Every row gives one point. The points of each table are mixes of a few directions, plus a little noise. How many directions does each table use, and how many do they share? Where both have some left over, give the other angles between the two spaces (their principal angles), to ten degrees, smallest first.

First (4 x 3)
[[ 0.14  0.45 -0.43]
 [ 0.15  0.44 -0.41]
 [-0.16 -0.52  0.48]
 [-0.10 -0.39  0.36]]
Second (6 x 3)
[[-0.04 -0.12  0.11]
 [ 0.27  0.89 -0.82]
 [-0.12 -0.39  0.37]
 [-0.02 -0.06  0.05]
 [ 0.06  0.19 -0.17]
 [-0.16 -0.50  0.47]]
Directions: first 1, second 1, shared 1

First (8 x 4)
[[ 0.34  0.49 -0.40 -0.13]
 [-0.44 -0.44  0.37  0.19]
 [-0.04 -0.05  0.08  0.04]
 [ 0.89 -0.05  0.00 -0.47]
 [-0.71  0.03 -0.28  0.15]
 [-0.33 -0.68  0.01 -0.33]
 [ 0.53  0.60  0.05  0.20]
 [-0.28  0.11  0.16  0.32]]
Second (8 x 4)
[[-0.38 -0.12  0.50 -0.23]
 [-0.22 -0.21 -0.77 -0.08]
 [ 0.22 -0.49  0.08 -0.23]
 [ 0.86 -0.45  0.18 -0.04]
 [-0.43  0.34 -0.55  0.14]
 [ 0.12  0.54  0.17  0.31]
 [ 0.41 -0.08  0.30  0.03]
 [-0.56  0.46  0.08  0.09]]
Directions: first 3, second 3, shared 2; angles 50

First (10 x 8)
[[-0.38 -0.42 -0.01 -0.64  0.49  0.37  1.17  0.34]
 [-0.29  0.26 -0.18 -0.33  0.16 -0.19  0.65  0.39]
 [-0.33  0.50 -0.26 -0.31  0.10 -0.39  0.63  0.48]
 [ 0.10 -0.31  0.13  0.05  0.03  0.25 -0.13 -0.18]
 [-0.04 -0.82  0.23 -0.28  0.34  0.68  0.47 -0.14]
 [ 0.06  0.39 -0.09  0.20 -0.20 -0.32 -0.34  0.01]
 [ 0.10  0.23 -0.03  0.20 -0.17 -0.19 -0.36 -0.07]
 [ 0.36  0.10  0.10  0.53 -0.36 -0.11 -0.99 -0.39]
 [ 0.26  0.33 -0.01  0.45 -0.35 -0.29 -0.83 -0.23]
 [ 0.14 -0.25  0.12  0.13 -0.03  0.20 -0.26 -0.22]]
Second (8 x 8)
[[-0.14  0.86  0.27 -0.25  0.33  0.41 -0.24 -1.00]
 [-0.03 -0.36 -0.19  0.21 -0.33 -0.07  0.14  0.22]
 [ 0.28  0.01  0.37  0.06  0.08 -0.22  0.02 -0.15]
 [ 0.33  0.48  0.89 -0.08  0.77 -0.25 -0.14  0.15]
 [ 0.14 -0.22  0.38  0.60 -0.36 -0.23  0.30  0.08]
 [-0.06 -0.30 -0.78 -0.55 -0.09  0.11 -0.17 -0.02]
 [-0.40  0.05 -0.65 -0.28 -0.08  0.38 -0.13 -0.02]
 [-0.12 -0.52 -0.30  0.30 -0.32 -0.12  0.20  0.73]]
Directions: first 2, second 4, shared 0; angles 60, 80

First (10 x 9)
[[-0.42 -0.03 -0.07 -0.27 -1.16 -0.23 -0.21  0.15  0.58]
 [-0.34  0.00 -0.06 -0.21 -0.93 -0.18 -0.16  0.11  0.46]
 [ 0.20  0.01  0.05  0.14  0.56  0.11  0.10 -0.08 -0.30]
 [-0.03  0.00 -0.02 -0.02 -0.10 -0.02 -0.02  0.02  0.06]
 [ 0.76  0.03  0.13  0.44  2.02  0.42  0.40 -0.26 -1.01]
 [ 0.21  0.00  0.04  0.15  0.60  0.13  0.11 -0.09 -0.30]
 [-0.06  0.00 -0.02 -0.05 -0.12 -0.02 -0.02  0.03  0.07]
 [-0.34  0.00 -0.08 -0.21 -0.94 -0.19 -0.16  0.13  0.48]
 [ 0.00 -0.01 -0.01  0.00 -0.01 -0.01 -0.01  0.00  0.02]
 [ 0.04  0.01  0.00  0.00  0.08  0.02  0.03 -0.02 -0.04]]
Second (7 x 9)
[[ 0.13 -0.19 -0.06 -0.62 -0.26  0.57 -0.06  0.16  0.99]
 [-0.50  0.20 -0.09  0.53  0.55 -0.68  0.00  0.25 -1.29]
 [ 0.04 -0.14 -0.03 -0.44 -0.48  0.32 -0.08  0.07  0.83]
 [ 0.52 -0.01  0.13  0.14  0.51  0.30  0.18 -0.33 -0.04]
 [-0.13  0.08  0.04  0.15 -0.54 -0.32 -0.04 -0.14 -0.05]
 [ 0.07  0.05  0.03  0.29  0.61 -0.11  0.10 -0.04 -0.60]
 [-0.13  0.01 -0.01 -0.04 -0.39 -0.10 -0.07  0.01  0.17]]
Directions: first 1, second 3, shared 1

First (10 x 12)
[[ 0.20 -0.02  0.02  0.18  0.06  0.18  0.13  0.15  0.21 -0.03  0.20 -0.20]
 [-0.73 -0.71 -0.19 -0.18 -0.08  0.87 -0.41 -0.46  0.06 -0.42 -0.53  0.96]
 [ 0.41 -0.37 -0.03  0.22 -0.23  0.03  0.66  0.86  0.43 -0.42  0.65  0.54]
 [ 0.06 -0.24  0.00  0.16  0.03  0.04 -0.11  0.07 -0.43  0.45 -0.24 -0.83]
 [ 0.09  0.09  0.05 -0.08 -0.07 -0.55  0.03  0.18 -0.55  0.44 -0.12 -0.45]
 [-0.08  0.14  0.03  0.05  0.20  0.22 -0.32 -0.38 -0.10  0.27 -0.25 -0.64]
 [ 0.24  1.00  0.14 -0.22  0.04 -0.78  0.22 -0.08  0.41 -0.22  0.46  0.51]
 [-0.23 -0.08 -0.05 -0.10  0.06  0.00 -0.32 -0.29 -0.45  0.32 -0.45 -0.42]
 [ 0.25  0.49  0.10  0.02  0.12 -0.41  0.02 -0.06 -0.02  0.22  0.13 -0.48]
 [-0.18 -0.28 -0.08 -0.02 -0.09  0.47  0.13  0.02  0.53 -0.60  0.21  1.02]]
Second (9 x 12)
[[ 0.31  0.67 -0.62 -0.07  0.00  0.02 -0.56 -0.15  0.30  0.21 -0.05  0.66]
 [ 0.24 -0.26  0.09  0.13  0.10 -0.51 -0.67 -0.34  0.19 -0.15  0.10  0.18]
 [-0.85 -0.07  0.61  0.11 -0.17  0.01  0.19  0.18  0.10 -0.32 -0.09 -0.18]
 [-0.40 -0.65  0.56 -0.20  0.08 -0.15  0.62  0.20  0.21 -0.24  0.59 -0.95]
 [ 0.35 -0.08 -0.29  0.58 -0.34  0.16 -0.21  0.67 -0.64  0.51 -0.63  0.14]
 [-0.15 -0.13  0.16 -0.13  0.06 -0.13  0.08 -0.02  0.25 -0.10  0.30 -0.27]
 [-0.08  0.29 -0.02 -0.27  0.11  0.73  0.91 -0.18 -0.51  0.03 -0.33  0.03]
 [ 0.47  0.64 -0.62 -0.57  0.32  0.30  0.16 -0.52  0.23  0.13  0.24  0.33]
 [ 0.10 -0.43  0.19  0.42 -0.13 -0.43 -0.55  0.13 -0.03 -0.01 -0.11  0.00]]
Directions: first 4, second 5, shared 1; angles 50, 80, 80

First (8 x 14)
[[-0.06  0.01  0.08  0.01 -0.09  0.15  0.05  0.03 -0.15  0.03  0.06  0.01
   0.11  0.00]
 [-0.28  0.05 -0.16 -0.33  0.14 -0.13 -0.05  0.01  0.02 -0.44  0.21  0.30
   0.23  0.03]
 [ 0.04  0.44  0.05 -0.15  0.02  0.05  0.50  0.37  0.03 -0.46  0.17 -0.69
   0.16 -0.19]
 [ 0.12  0.41 -0.09 -0.13  0.12 -0.17  0.44  0.43  0.15 -0.56 -0.02 -0.79
   0.10 -0.17]
 [-0.13 -0.12  0.23 -0.13 -0.31  0.50 -0.07 -0.51 -0.05  0.63  0.63  0.60
  -0.01 -0.13]
 [ 0.21 -0.50 -0.58  0.21  0.50 -0.91 -0.67 -0.13  0.34 -0.13 -0.93  0.33
  -0.33  0.41]
 [ 0.11  0.42  0.13 -0.24 -0.14  0.23  0.52  0.00  0.25 -0.01  0.60 -0.59
  -0.03 -0.38]
 [ 0.04 -0.69  0.33  0.76 -0.24  0.33 -0.67 -0.21 -0.62  0.91 -0.71  0.81
  -0.19  0.43]]
Second (9 x 14)
[[-0.40  0.12  0.09  0.01  0.04 -0.12 -0.04 -0.10  0.04 -0.04  0.04 -0.08
   0.01 -0.04]
 [-0.06  0.04  0.05 -0.01 -0.04  0.07  0.04  0.01 -0.05 -0.01  0.06 -0.02
   0.05 -0.02]
 [ 0.22  0.02  0.15 -0.06 -0.22  0.46  0.25  0.20 -0.28 -0.01  0.23  0.04
   0.21 -0.05]
 [ 0.41 -0.32 -0.55  0.14  0.42 -0.82 -0.48 -0.24  0.61  0.12 -0.65  0.07
  -0.53  0.23]
 [-2.35  0.65  0.41  0.06  0.39 -0.92 -0.40 -0.68  0.37 -0.18  0.08 -0.47
  -0.03 -0.21]
 [ 0.80 -0.28 -0.26  0.02 -0.01  0.08  0.01  0.14  0.04  0.08 -0.18  0.16
  -0.12  0.11]
 [ 0.07 -0.02 -0.01  0.00 -0.02  0.04  0.02  0.03 -0.02  0.00  0.01  0.02
   0.01  0.01]
 [ 1.20 -0.20  0.08 -0.12 -0.49  1.06  0.53  0.55 -0.59  0.04  0.34  0.25
   0.34 -0.01]
 [ 0.11  0.00  0.04 -0.02 -0.07  0.15  0.07  0.07 -0.09  0.00  0.07  0.02
   0.06 -0.01]]
Directions: first 4, second 2, shared 1; angles 70

First (10 x 20)
[[ 0.13 -0.23  0.11 -0.17  0.48  0.34  0.05 -0.01 -0.20 -0.55  0.31  0.38
   0.44 -0.14 -0.50 -0.19  0.29  0.16  0.34 -0.34]
 [ 0.02 -0.49 -0.01 -0.40  0.12  0.07 -0.32 -0.43 -0.48 -0.38  0.07  0.70
  -0.33 -0.34  0.43  0.29 -0.42 -0.51  0.57 -0.23]
 [ 0.26  0.05 -0.08 -0.35 -0.09  0.00 -0.60  0.00 -0.12 -0.23  0.11  0.98
  -0.14 -0.44  0.23 -0.11 -0.32 -0.33  0.73 -0.02]
 [-0.07  0.32 -0.33  0.53 -0.11 -0.01  0.12 -0.09  0.58  0.74  0.06 -0.60
  -0.01  0.36 -0.25 -0.15  0.46  0.39 -0.79  0.40]
 [-0.15 -0.34 -0.13  0.32  0.20  0.34  0.54  0.02  0.09 -0.17 -0.14 -0.69
  -0.06  0.31 -0.69 -0.18  0.53  0.47 -1.08  0.49]
 [ 0.14  0.25 -0.40  0.18 -0.14 -0.01 -0.46 -0.22  0.38  0.49  0.17  0.33
  -0.19 -0.07  0.08 -0.15  0.08 -0.02 -0.05  0.32]
 [-0.37 -0.10  0.06  0.42  0.01 -0.12  0.50 -0.36  0.02  0.44 -0.16 -0.90
  -0.08  0.53  0.15  0.43 -0.11  0.11 -0.77 -0.13]
 [-0.14 -0.51  0.04 -0.28 -0.09  0.02  0.24  0.05 -0.30 -0.34 -0.32 -0.33
  -0.47 -0.11  0.19  0.15  0.05 -0.20 -0.20  0.31]
 [-0.04  0.90  0.55  0.33 -0.38 -0.52  0.23  0.75  0.10  0.16 -0.38 -0.33
   0.56  0.41  0.03  0.04 -0.84  0.20 -0.03 -0.44]
 [ 0.23  0.15  0.17 -0.59 -0.02 -0.11 -0.31  0.26 -0.08 -0.18  0.27  0.43
   0.23 -0.49  0.33 -0.12  0.28 -0.27  1.27 -0.35]]
Second (11 x 20)
[[-0.09 -0.22  0.55  0.35 -0.29  0.46 -0.06 -0.49  0.38 -0.02 -0.06  0.52
   0.19 -0.18  0.13  0.09 -0.72 -0.22  0.26  0.01]
 [-0.44 -0.48  0.66  0.90  0.10 -0.15 -0.22 -0.26 -0.14  0.28  0.21  0.70
   0.14 -0.18 -0.10 -1.05 -0.22  0.07  0.37 -0.50]
 [ 0.23  0.43 -0.39 -0.36  0.02 -0.02  0.16  0.14  0.13  0.11  0.06 -0.57
   0.10  0.22  0.04  0.58  0.34  0.06 -0.17  0.09]
 [-0.02 -0.33  0.34  0.66  0.17  0.41 -0.29  0.13 -0.29 -0.22  0.16  0.46
   0.09 -0.48 -0.05  0.15  0.16  0.10 -0.10  0.29]
 [ 0.16  0.57 -0.52 -0.33  0.17 -0.35  0.20  0.19  0.08  0.36  0.17 -0.80
   0.13  0.37  0.00  0.32  0.62  0.24 -0.13 -0.18]
 [-0.33 -0.22  0.52  0.59 -0.06 -0.14 -0.08 -0.37  0.12  0.37  0.14  0.41
   0.20  0.00 -0.02 -0.76 -0.30  0.01  0.36 -0.49]
 [ 0.20  0.24 -0.42 -0.74 -0.11 -0.08  0.19  0.12  0.07 -0.20 -0.23 -0.40
  -0.22  0.19  0.06  0.35 -0.03 -0.11 -0.15  0.20]
 [ 0.26  0.48 -0.43 -0.84 -0.26  0.02  0.29 -0.13  0.44  0.02 -0.20 -0.59
  -0.05  0.35  0.16  0.66 -0.18 -0.20 -0.07  0.10]
 [ 0.35  0.53 -0.80 -1.09 -0.04 -0.29  0.33  0.28  0.07 -0.12 -0.20 -0.89
  -0.23  0.41  0.05  0.57  0.34 -0.02 -0.30  0.20]
 [ 0.05 -0.82  0.09  0.10  0.13  0.35 -0.33  0.49 -0.82 -1.01 -0.27  0.78
  -0.56 -0.68 -0.17 -0.14 -0.05 -0.08 -0.28  0.75]
 [-0.32 -0.21  0.42  0.74  0.14 -0.23 -0.14 -0.15 -0.07  0.38  0.27  0.32
   0.21 -0.06 -0.08 -0.75  0.06  0.17  0.25 -0.49]]
Directions: first 6, second 4, shared 1; angles 50, 60, 80

First (10 x 24)
[[ 0.31 -0.37  0.02 -0.15  0.22  0.05  0.11  0.02 -0.57  0.23 -0.16  0.09
  -0.18  0.09  0.52  0.76  0.18 -0.31  0.15 -0.04 -0.27  0.42 -0.16 -0.48]
 [ 0.53  0.22 -0.12  0.55 -0.24 -0.24 -0.15  0.17 -0.13  0.37  0.28  0.90
   0.14 -0.05 -0.58 -1.09 -0.27  0.38  0.31 -0.49  0.13  0.03 -0.46 -0.18]
 [-0.20 -0.54  0.60 -0.34 -0.13  0.99  0.28  0.28  0.28 -0.54  0.06 -1.03
  -0.59  0.30  0.45  1.27 -0.15 -0.94  0.25  0.96  0.00  0.26  0.66  0.49]
 [-0.64  0.13 -0.12 -0.46  0.67 -0.39 -0.49 -0.54 -0.08  0.22 -0.20 -0.17
   0.38 -0.21  0.28 -0.32  0.66  0.28 -0.58 -0.18 -0.41 -0.21  0.07  0.29]
 [-0.02  0.09 -0.18 -0.04  0.03 -0.19  0.12 -0.07 -0.02 -0.01 -0.11  0.00
   0.07 -0.05  0.06  0.12  0.05  0.12 -0.12 -0.13  0.05 -0.07 -0.07 -0.21]
 [ 0.33 -0.14  0.16  0.25  0.16  0.02 -0.50  0.07 -0.40  0.52  0.31  0.71
   0.08  0.04 -0.20 -0.92  0.09  0.02  0.31 -0.29 -0.31  0.27 -0.30  0.11]
 [-0.53  0.47 -0.24 -0.08  0.29 -0.54 -0.42 -0.40  0.24  0.09 -0.08  0.12
   0.51 -0.28 -0.28 -0.98  0.33  0.63 -0.47 -0.34 -0.07 -0.46 -0.04  0.36]
 [-0.33  0.33  0.08  0.13 -0.46  0.23  0.24  0.17  0.82 -0.57  0.09 -0.49
  -0.05  0.02 -0.46 -0.17 -0.37  0.06 -0.07  0.31  0.50 -0.42  0.35  0.49]
 [ 0.11 -0.28  0.11 -0.13  0.01  0.26  0.18  0.08 -0.16 -0.05 -0.06 -0.20
  -0.23  0.12  0.32  0.69 -0.02 -0.37  0.11  0.19 -0.06  0.25  0.08 -0.16]
 [ 0.42  0.13 -0.32  0.27 -0.49 -0.17  0.68  0.24  0.09 -0.22 -0.17  0.07
  -0.16  0.00 -0.09  0.63 -0.43  0.09  0.12 -0.10  0.47 -0.03 -0.19 -0.69]]
Second (11 x 24)
[[-0.32  0.15  0.15  0.15  0.06  0.00 -0.66 -0.04  0.83  0.20  0.14 -0.19
  -0.09 -0.37 -0.21 -0.42 -0.15  0.09  0.34  0.35 -0.26 -0.14  0.21  0.44]
 [-0.43  0.26 -0.16 -0.09  0.02 -0.15 -0.21  0.04  0.83  0.06  0.13 -0.49
   0.06 -0.23 -0.06  0.36 -0.22  0.04  0.12  0.46 -0.25  0.00  0.12  0.08]
 [-1.45  0.88 -0.71 -0.49  0.07 -0.44 -0.55  0.13  2.57  0.07  0.53 -1.59
   0.63 -0.59 -0.02  1.30 -0.76  0.12  0.25  1.44 -0.84  0.05  0.44  0.23]
 [ 0.67 -0.51  0.49  0.60 -0.20  0.15 -0.02 -0.09 -0.33  0.02 -0.68  0.42
  -0.93 -0.29  0.13 -0.03  0.04 -0.01  0.45 -0.32  0.41 -0.25 -0.03 -0.33]
 [ 0.36 -0.23  0.13  0.13 -0.05  0.07  0.23 -0.03 -0.63 -0.05 -0.17  0.32
  -0.18  0.12  0.08 -0.11  0.15 -0.06 -0.07 -0.29  0.21 -0.03 -0.12 -0.17]
 [ 0.43 -0.21  0.05  0.01 -0.04  0.11  0.34 -0.02 -0.91 -0.09 -0.14  0.43
  -0.03  0.29  0.08 -0.15  0.23 -0.07 -0.22 -0.43  0.24  0.07 -0.20 -0.16]
 [ 0.18 -0.09  0.01 -0.04  0.02  0.05  0.22  0.02 -0.45 -0.06 -0.03  0.22
   0.04  0.17  0.02 -0.09  0.10 -0.03 -0.15 -0.20  0.10  0.04 -0.08 -0.07]
 [ 0.48 -0.26  0.12  0.06 -0.04  0.10  0.35 -0.01 -0.86 -0.07 -0.16  0.43
  -0.08  0.25  0.07 -0.18  0.22 -0.05 -0.14 -0.44  0.29  0.03 -0.15 -0.20]
 [ 0.11 -0.03 -0.10 -0.12  0.01  0.02  0.28  0.03 -0.39 -0.07  0.02  0.09
   0.17  0.20  0.04  0.10  0.10 -0.04 -0.20 -0.15  0.07  0.10 -0.09 -0.12]
 [-0.22  0.18 -0.21 -0.29  0.09 -0.02  0.11  0.04 -0.07 -0.02  0.26 -0.12
   0.41  0.21 -0.04 -0.01  0.02  0.00 -0.25  0.05 -0.15  0.14 -0.03  0.11]
 [ 0.26 -0.16  0.22  0.08  0.07  0.11 -0.02 -0.03 -0.63  0.05  0.04  0.45
   0.00  0.19 -0.12 -0.68  0.20  0.00 -0.10 -0.35  0.09  0.00 -0.10  0.21]]
Directions: first 4, second 3, shared 1; angles 50, 70

First (8 x 32)
[[-0.39 -0.42  0.08 -0.26  0.51 -0.17  0.05  0.22 -0.14 -0.12  0.36  0.12
   0.25 -0.03 -0.16 -0.42  0.02 -0.37  0.19 -0.37 -0.52  0.47 -0.42  0.05
  -0.37  0.15 -0.52  0.05 -0.10  0.06 -0.09  0.02]
 [-0.03  1.11 -0.15  0.53 -0.42 -0.19  0.47 -0.17  0.78  0.32 -0.51 -0.57
   0.13  0.25  0.24  0.02  0.35  0.36 -0.38  0.29  0.44 -0.64  0.20  0.04
  -0.18 -0.21  0.59 -0.01  0.05  0.27  0.66 -0.42]
 [ 0.03 -0.59  0.01 -0.30  0.38  0.09 -0.12  0.12 -0.13 -0.28  0.24  0.17
   0.06 -0.06 -0.34 -0.14 -0.44 -0.23  0.33 -0.33 -0.41  0.49 -0.35  0.25
   0.06  0.22 -0.56 -0.12 -0.13 -0.10 -0.36  0.10]
 [-0.35  0.21  0.05  0.01  0.16 -0.10  0.02  0.06 -0.36 -0.08  0.01 -0.04
   0.06  0.12  0.24 -0.30  0.31 -0.23 -0.21  0.16 -0.19  0.01  0.03 -0.12
  -0.38 -0.05 -0.03  0.19  0.18  0.24  0.01  0.00]
 [ 0.15 -0.46 -0.02 -0.20  0.16  0.16 -0.16  0.07 -0.17 -0.21  0.15  0.19
  -0.05 -0.08 -0.21  0.06 -0.36 -0.10  0.23 -0.15 -0.18  0.29 -0.13  0.13
   0.21  0.16 -0.32 -0.12 -0.05 -0.13 -0.34  0.11]
 [ 0.52 -0.46 -0.13 -0.19  0.06  0.30 -0.05  0.01  0.34 -0.28  0.06  0.11
   0.03 -0.08 -0.56  0.27 -0.84  0.11  0.48 -0.29 -0.08  0.26 -0.24  0.49
   0.52  0.28 -0.45 -0.35 -0.24 -0.25 -0.39  0.00]
 [-0.05  0.08 -0.05 -0.09  0.25  0.23 -0.17  0.09 -0.81 -0.59 -0.05  0.09
  -0.14  0.19  0.20 -0.26 -0.02 -0.29 -0.23  0.32 -0.41  0.14  0.07  0.18
  -0.18  0.12 -0.27  0.24  0.35  0.31 -0.47  0.17]
 [ 0.05  0.45  0.22  0.45 -1.10 -0.34 -0.02 -0.40  0.50  1.21 -0.26 -0.12
  -0.32 -0.26  0.60  0.70  0.97  0.71 -0.39  0.37  1.35 -1.04  0.86 -1.08
   0.32 -0.61  1.55  0.02 -0.05 -0.36  1.08 -0.02]]
Second (8 x 32)
[[ 0.45 -0.32  0.05 -0.17 -0.16 -0.06 -0.34  0.04  0.15 -0.31  0.25  0.12
  -0.02 -0.23 -0.65  0.19 -0.08  0.14 -0.01 -0.23  0.59 -0.23  0.01 -0.23
   0.14  0.12 -0.02  0.28 -0.21 -0.33 -0.18  0.11]
 [ 0.07  0.21 -0.05  0.11 -0.03 -0.04 -0.05 -0.13 -0.49  0.46 -0.05  0.05
  -0.11  0.09  0.57 -0.15  0.43  0.04 -0.01  0.43 -0.04  0.07  0.06 -0.15
  -0.01 -0.16  0.46 -0.05  0.21  0.34  0.12  0.19]
 [-0.29  0.32  0.05  0.22 -0.13  0.03 -0.01 -0.20 -0.84  0.69 -0.23  0.09
  -0.31  0.15  1.17 -0.10  0.67 -0.02 -0.19  0.70 -0.19  0.02  0.39 -0.33
   0.00 -0.35  0.72 -0.09  0.43  0.39  0.27  0.24]
 [ 0.23 -0.61  0.27 -0.27 -0.40  0.04 -0.49  0.11  0.28 -0.67  0.25  0.23
  -0.18 -0.42 -0.91  0.55 -0.25  0.15 -0.24 -0.47  0.89 -0.55  0.39 -0.51
   0.26  0.11 -0.15  0.49 -0.27 -0.84 -0.24  0.06]
 [ 0.89  0.01 -0.40 -0.16  0.49 -0.23  0.13  0.12  0.78 -0.27  0.37 -0.24
   0.62  0.07 -1.12 -0.44 -0.49  0.07  0.62 -0.46 -0.07  0.43 -1.10  0.77
  -0.15  0.47 -0.58 -0.14 -0.45  0.31 -0.26 -0.13]
 [-1.22  0.42 -0.01  0.25  0.36  0.22  0.83  0.08  0.29  0.06 -0.54 -0.33
   0.13  0.39  0.77 -0.17 -0.39 -0.39 -0.04 -0.05 -1.28  0.38  0.01  0.66
  -0.29 -0.09 -0.58 -0.56  0.22  0.24  0.26 -0.52]
 [-0.25  0.21  0.04  0.15 -0.09  0.03  0.02 -0.12 -0.53  0.44 -0.17  0.06
  -0.21  0.10  0.78 -0.05  0.42 -0.02 -0.14  0.44 -0.15  0.01  0.27 -0.21
  -0.01 -0.23  0.44 -0.07  0.29  0.24  0.18  0.13]
 [ 0.13 -0.25  0.05 -0.14 -0.04  0.01 -0.09  0.10  0.37 -0.40  0.13  0.01
   0.07 -0.14 -0.60  0.16 -0.30  0.03  0.00 -0.36  0.25 -0.13 -0.04  0.01
   0.06  0.14 -0.30  0.14 -0.21 -0.33 -0.14 -0.08]]
Directions: first 4, second 3, shared 1; angles 50, 90
